Every row gives one point. To make a cloud, some directions were put in groups of two or more. Within a group, all points are equally far from the middle, so they leave a hole (a ring in 2 directions, a hollow ball in 3). The other directions are filled evenly. Then the cloud was stretched, turned, moved and blurred a little. Count the holes, and give their numbers of directions, smallest first.

Cloud (14 x 2):
[[ 0.51  0.05]
 [ 0.40 -0.48]
 [ 0.53 -0.13]
 [-0.17  0.46]
 [ 0.20 -0.63]
 [ 0.53 -0.08]
 [-0.50  0.23]
 [-0.28 -0.61]
 [ 0.51  0.06]
 [-0.50 -0.42]
 [ 0.52  0.01]
 [ 0.49  0.11]
 [-0.15  0.46]
 [-0.13  0.46]]
Holes: 1 (2)

Cloud (22 x 3):
[[-0.17  0.56  0.46]
 [ 0.45 -0.41  0.35]
 [ 0.40  0.11 -0.33]
 [ 0.17  0.29 -0.48]
 [ 0.46 -0.36  0.21]
 [-0.10  0.41  0.59]
 [ 0.50  0.11  0.50]
 [ 0.20  0.56  0.59]
 [ 0.43 -0.26 -0.01]
 [ 0.71  0.54  0.26]
 [-0.24  0.22 -0.32]
 [-0.35  0.58  0.03]
 [ 0.70  0.35  0.17]
 [ 0.66  0.22  0.01]
 [-0.36 -0.12 -0.21]
 [-0.21  0.36  0.55]
 [-0.05  0.26  0.68]
 [ 0.54  0.43 -0.40]
 [-0.03  0.40 -0.47]
 [-0.39  0.06  0.59]
 [-0.53  0.05  0.21]
 [-0.41  0.12  0.51]]
Holes: 1 (2)

Cloud (55 x 6):
[[-0.15 -0.05  0.46 -0.09 -0.44  0.09]
 [-0.63 -0.21  0.72 -0.16 -0.05  0.19]
 [ 0.33  0.05 -0.34 -0.23  0.21 -0.01]
 [-0.29  0.44 -0.13 -0.21 -0.28 -0.28]
 [-0.49  0.22  0.38  0.11 -0.75  0.35]
 [ 0.30  0.00 -0.46 -0.18 -0.07  0.02]
 [ 0.65 -0.38 -0.02 -1.01  0.58  0.15]
 [ 0.29 -0.40 -0.22 -0.69 -0.28  0.08]
 [ 0.33  0.79 -0.35 -0.74 -0.01  0.16]
 [-0.36 -0.27 -0.27 -0.76  0.01  0.19]
 [-0.65 -0.52 -0.05 -0.28 -0.16 -0.13]
 [ 0.35 -0.99 -0.30 -0.40  0.52  0.11]
 [-0.87 -0.15  0.68  0.16 -0.47  0.03]
 [ 0.13 -0.42  0.19 -0.53  0.11  0.05]
 [-0.61 -0.06  0.56  0.08  0.25  0.38]
 [-0.30 -0.18 -0.42 -0.42  0.36  0.56]
 [-0.39  0.19 -0.03  0.29  0.09  0.23]
 [ 0.36  0.15 -0.21 -0.86  0.06 -0.36]
 [-0.16 -0.53  0.26 -0.12 -0.45 -0.19]
 [-0.38  0.28  0.14 -0.49 -0.32  0.06]
 [-0.07  0.45 -0.33 -0.08  0.07 -0.22]
 [-0.40  0.05 -0.06 -0.63  0.16  0.29]
 [-1.24 -0.16  0.27  0.18 -0.19 -0.12]
 [-0.68  0.27  0.38 -0.03  0.19  0.29]
 [-0.12 -0.50 -0.06 -0.87  1.00 -0.24]
 [ 0.34 -0.31 -0.01 -0.93 -0.19 -0.38]
 [ 0.02 -0.30 -0.21 -0.34  0.30  0.41]
 [-0.04 -0.25  0.16 -0.63  0.58 -0.32]
 [ 0.68 -0.27  0.10 -0.73  0.30  0.00]
 [ 0.09 -0.42 -0.14 -0.91  0.85 -0.39]
 [ 0.13 -0.61 -0.11 -0.51  0.03  0.11]
 [-0.23 -0.17  0.70  0.10  0.13 -0.01]
 [ 0.10  0.01 -0.22 -1.09  0.06  0.04]
 [ 0.18 -0.32 -0.21 -0.46  0.64 -0.61]
 [-0.16 -0.75  0.04 -0.53  0.11  0.16]
 [-0.38  0.05  0.45 -0.28  0.37  0.65]
 [-0.45 -0.51  0.39 -0.04 -0.29  0.19]
 [-0.11 -0.90  0.00 -0.63  0.42 -0.03]
 [-0.12 -0.26 -0.41 -0.20 -0.56  0.02]
 [-0.40 -0.13  0.19  0.22 -0.07 -0.31]
 [-0.18 -0.25  0.13 -0.34  0.72  0.04]
 [ 0.60 -0.11 -0.26 -1.10  0.22  0.30]
 [ 0.16 -0.36  0.70 -0.56 -0.02  0.21]
 [ 0.43  0.28  0.13 -0.71 -0.29 -0.41]
 [-0.03 -0.20  0.00 -0.86  0.07  0.09]
 [-0.51 -0.75  0.62  0.10 -0.14 -0.49]
 [ 0.05 -0.27 -0.51 -0.05  0.11 -0.51]
 [-0.56 -0.06  0.70 -0.57 -0.08  0.19]
 [-0.59  0.02  0.30 -0.68 -0.02 -0.20]
 [-0.76 -0.34  0.33  0.07  0.20 -0.09]
 [-0.06  0.48  0.48 -0.47 -0.68  0.17]
 [ 0.03  0.38  0.10  0.49  0.00 -0.11]
 [ 0.26 -0.08 -0.21 -0.19  0.17 -0.06]
 [ 0.13 -0.25 -0.11 -0.01  0.28 -0.46]
 [ 0.38 -0.14  0.37 -0.44 -0.29 -0.07]]
Holes: 0
